Each point is reached from the start by the listed moves, each made 0, 1 or 2 times, or once backwards (-1), plus a little noise. Say if it took an odd or an even number of moves. Then give how often each move was made.

Moves:
(1): [0.47 0.00 0.24]
(2): [0.02 0.36 0.05]
Start: [ 0.03 -0.02 -0.24]
Points:
[-0.36  0.74 -0.38] -> odd (-1, 2)
[-0.46  0.01 -0.48] -> odd (-1, 0)
[0.98 0.74 0.35] -> even (2, 2)

Moves:
(1): [ 0.36 -0.02  0.07  0.05 -0.09 -0.11  0.05 -0.14]
(2): [ 0.07  0.46  0.15  0.19 -0.16  0.03 -0.02  0.29]
(3): [-0.12 -0.07  0.29  0.18 -0.08  0.21  0.00 -0.08]
(4): [-0.14  0.00 -0.20  0.33 -0.10 -0.18 -0.12 -0.06]
(5): [ 0.11 -0.11  0.07  0.11  0.44  0.02 -0.20  0.04]
(6): [ 0.13  0.11 -0.49  0.18 -0.15  0.52  0.05 -0.06]
(7): [ 0.01  0.21  0.05  0.03  0.19 -0.07  0.25 -0.16]
(8): [ 0.01 -0.21 -0.02  0.17  0.05 -0.05  0.19  0.32]
Start: [-0.09 -0.32 -0.10  0.08 -0.07  0.13  0.13  0.23]
Points:
[ 0.94  0.36  0.54  0.60 -0.12 -0.01  0.95  1.07] -> even (2, 2, 0, -1, 0, 0, 1, 2)
[ 1.32  0.38 -0.87  0.98  0.70  0.62  0.65  0.29] -> odd (2, 1, -1, 0, 2, 2, 2, 1)
[-0.83 -0.11  0.30  0.96 -0.79  0.41  0.32  0.73] -> odd (-1, 1, 2, 1, -1, 0, 0, 1)
[ 0.09  0.14 -0.85  1.21 -1.06  0.16  0.38  0.46] -> odd (1, 1, 0, 2, -1, 1, 0, 1)
[ 0.42  0.08  0.68  0.48 -0.60  0.51  0.19  1.15] -> odd (1, 2, 1, -1, 0, 0, -1, 1)
